Each point is reached from the start by the listed moves, each made once or not at all, plus a little noise. Say if it took an odd or an even number of moves. Then give how often each move was made.

Moves:
(1): [-28 -14  10  51  33]
(2): [38 58  7  7 16]
Start: [-18  38 -39   8  46]
Points:
[-10  47 -29   9  38] => even (0, 0)
[-49  24 -30  63  78] => odd (1, 0)
[ -3  95 -17  56  82] => even (1, 1)

Moves:
(1): [-10  13   3  50  28  30]
(2): [ -2   5  45 -23 -32 -32]
(3): [ -4 -16  12 -16 -21  17]
(4): [-48  -7   3  25 -32 -17]
(5): [  3 -17  33   9  19 -17]
(6): [-10  19 -17 -34  49   3]
Start: [-27 -14  13 -14 -14  -7]
Points:
[-83 -25  51  69   3 -12] => odd (1, 0, 0, 1, 1, 0)
[-42 -14   7 -64  14  11] => even (0, 0, 1, 0, 0, 1)
[-95  12   1  30  33   7] => odd (1, 0, 0, 1, 0, 1)
[-90  -6  34  35  49  -8] => even (1, 0, 0, 1, 1, 1)
[-36 -21  50  44  32   6] => even (1, 0, 0, 0, 1, 0)
[-46   6  77 -12  48 -24] => even (1, 1, 0, 0, 1, 1)

Moves:
(1): [ 14   2   4  13  -2   6 -17  -7  -3   1 -21]
(2): [  3  11  10  22  19  -2   3  11 -14  -2   5]
(3): [12 11 18 -7 25 43  9 21 -2 15 -5]
(4): [  2 -21  13 -17   0  -1 -13  -9  12   5  24]
(5): [ -6 -25 -13 -23 -31 -15  18 -25  20  19 -23]
(6): [  5   9 -11  -9  12  11  -1  -8  10  17 -16]
(7): [  4   1  -8  -3   5  -5  31  -8  10  -4 -36]
(8): [ 16  11   7  10  14  12 -12  20  13   7   6]
(9): [ -2  27   9  18  -1 -15   9  -5 -14 -19   7]
Start: [-10  -8   5   2   1   4  -9   3   5  17 -15]
Points:
[ 35  11  43  12  32  28  18   2  30  39 -62] => even (1, 1, 1, 1, 1, 0, 1, 1, 1)
[ 22  13  29   7  41  60 -11  40  13  40 -14] => even (0, 0, 1, 0, 0, 0, 0, 1, 0)
[-14 -14  24   3 -12 -25  11 -23  10  22   0] => even (0, 1, 0, 1, 1, 0, 0, 0, 1)
[  8  17  24   9  50  39  34  27   1  27 -54] => odd (0, 1, 1, 0, 0, 0, 1, 0, 0)
[ 26  23  12 -10  57  67  19  32  39  54 -66] => even (0, 0, 1, 0, 0, 1, 1, 1, 0)
[ 11  10  10  -2  -1  19  42 -20  16  31 -95] => odd (1, 0, 1, 0, 1, 0, 1, 0, 1)
[ 31  31  38  19  59  40  13  -4   8  31 -57] => odd (1, 1, 1, 1, 0, 1, 1, 0, 1)
